Each row of a before or after table is a point. One or more steps were done to the points. Then noise was added and the rows were shuffled. The steps act on how far a point lies along the listed directions, d1 being the first. What was done? A step turns or swaps two directions, mirrors them in a line or flattens them onto one, adds a multiple of one to another, or multiplies one. Angles are multiples of 10 degrees, from the lower direction toward the higher: turns from -170 to 170, lines from 10 to 170 but not 90. Use the fewest steps. Two steps may share a direction if one is a turn and the other turns, adds or multiplies; they go together, in the order done. Otherwise the lowest direction goes first.
In the rows, 100 means zero.

Directions:
(1): 67  72
(2): 72  133
Before (14 x 2):
144  90
110  123
106  71
144  106
101  121
80  116
83  57
97  68
134  66
97  113
98  124
89  74
113  44
109  40
After (14 x 2):
84  57
93  124
68  45
126  76
107  46
82  74
133  92
97  62
107  134
110  125
112  130
83  20
83  21
101  119
Steps: add -0.7 times d2 to d1

Directions:
(1): 87  122  120  62  75  49
(2): 55  146  119  114  127  115
(3): 107  117  61  138  116  54
(4): 63  49  123  117  116  76
(5): 62  97  72  118  45  112
(6): 126  110  146  145  72  96
Before (11 x 6):
48  110  142  65  82  111
93  108  70  87  46  95
53  110  106  64  135  104
81  105  123  95  51  69
124  113  84  116  36  101
55  110  106  83  51  120
61  128  93  98  128  124
91  92  72  95  109  132
103  131  83  87  64  100
104  118  78  79  98  130
53  107  140  59  109  117
After (11 x 6):
109  97  126  113  99  113
85  67  125  112  94  131
66  91  96  63  69  82
106  95  169  91  93  106
87  77  193  34  70  157
54  61  134  64  38  144
66  70  91  120  64  92
112  97  111  122  82  127
59  77  46  102  93  101
70  67  185  20  57  152
67  66  91  117  101  96
Steps: turn d1 and d4 by -40 degrees; turn d4 and d6 by 160 degrees; flatten d2 and d5 onto the line at 100 degrees; multiply d3 by 2.5

Directions:
(1): 82  43  66  94  114  140  109  40  106  96  96
(2): 40  120  86  83  107  59  74  80  135  97  142
(3): 98  101  88  76  7  117  88  100  110  76  96
(4): 101  145  155  60  111  123  102  51  107  93  75
(5): 136  76  113  120  110  78  66  96  165  65  73
Before (14 x 11):
92  94  102  102  90  61  69  91  163  79  102
121  109  114  101  161  133  116  86  72  100  73
122  92  94  102  164  144  132  55  66  111  89
91  86  80  100  63  96  78  113  148  87  98
100  115  82  118  84  55  86  146  90  106  123
87  105  60  101  75  77  79  121  126  93  116
107  92  123  105  132  137  123  88  78  112  69
148  99  117  107  96  110  105  145  88  84  85
103  96  95  119  95  77  105  131  71  114  110
94  93  104  92  185  111  142  69  86  115  74
104  117  126  65  105  118  109  92  79  120  64
132  97  95  105  104  87  102  119  115  87  84
122  90  76  123  63  104  96  135  98  70  91
105  107  83  110  102  79  96  127  94  108  113
After (14 x 11):
95  93  101  106  86  58  68  101  161  78  109
121  116  134  41  66  165  136  55  90  81  34
84  70  19  136  91  53  78  163  119  107  138
114  117  152  77  110  156  126  61  86  104  49
77  67  57  128  116  63  80  125  147  104  122
109  77  52  135  80  76  99  163  89  109  120
103  73  22  157  68  31  82  196  90  111  150
138  86  105  116  131  90  100  157  92  91  98
100  58  37  174  133  59  99  171  93  92  129
132  90  84  117  108  78  105  125  114  91  91
104  60  53  145  73  63  106  171  65  114  131
139  115  118  62  96  189  130  29  68  92  63
134  136  151  57  102  175  118  59  81  81  39
101  163  183  29  126  137  114  39  85  117  44
Steps: mirror d2 and d3 in the line at 20 degrees; multiply d4 by 3

Directions:
(1): 111  146  54  98  98  77  62  87  85  136  151  149  101  116
(2): 92  150  119  158  104  159  123  99  117  68  131  118  84  94
(3): 105  99  63  46  110  129  127  98  133  85  144  58  88  145
(4): 146  94  34  115  73  88  133  127  115  58  72  128  113  86
Before (11 x 14):
100  94  120  94  124  125  122  111  107  90  98  58  110  106
111  90  85  89  85  83  76  104  85  105  89  124  108  106
154  95  32  122  77  105  150  132  121  28  68  110  112  101
70  101  110  99  116  119  112  99  119  96  105  82  104  111
100  85  93  67  103  47  42  84  70  152  110  106  119  111
118  73  86  76  106  95  123  102  111  84  78  67  122  89
97  94  86  59  95  78  78  95  68  129  134  94  95  113
99  150  71  128  98  79  48  92  81  128  135  163  109  106
111  112  69  72  102  99  79  93  86  122  119  104  93  127
93  90  127  94  107  93  94  90  87  104  89  81  87  95
99  113  45  88  103  88  98  103  105  119  120  112  108  122
After (11 x 14):
158  89  5  80  82  110  159  130  136  28  91  87  107  131
102  96  115  93  124  116  113  109  101  98  97  65  112  105
92  98  130  108  106  94  91  89  84  104  89  92  86  89
93  114  119  119  105  87  60  85  79  127  118  119  110  97
118  92  82  85  109  112  129  101  120  77  99  71  116  95
97  129  81  121  97  75  55  95  83  123  116  147  111  102
108  101  91  101  87  102  86  104  92  93  98  123  103  107
97  112  50  91  106  101  109  104  112  111  121  104  105  123
93  109  103  88  95  99  88  95  72  114  137  101  90  103
71  97  108  96  114  106  104  99  111  104  99  87  108  108
108  117  79  86  103  113  87  95  90  111  117  103  92  122
Steps: multiply d1 by 0.7; multiply d2 by 0; add 0.5 times d4 to d3
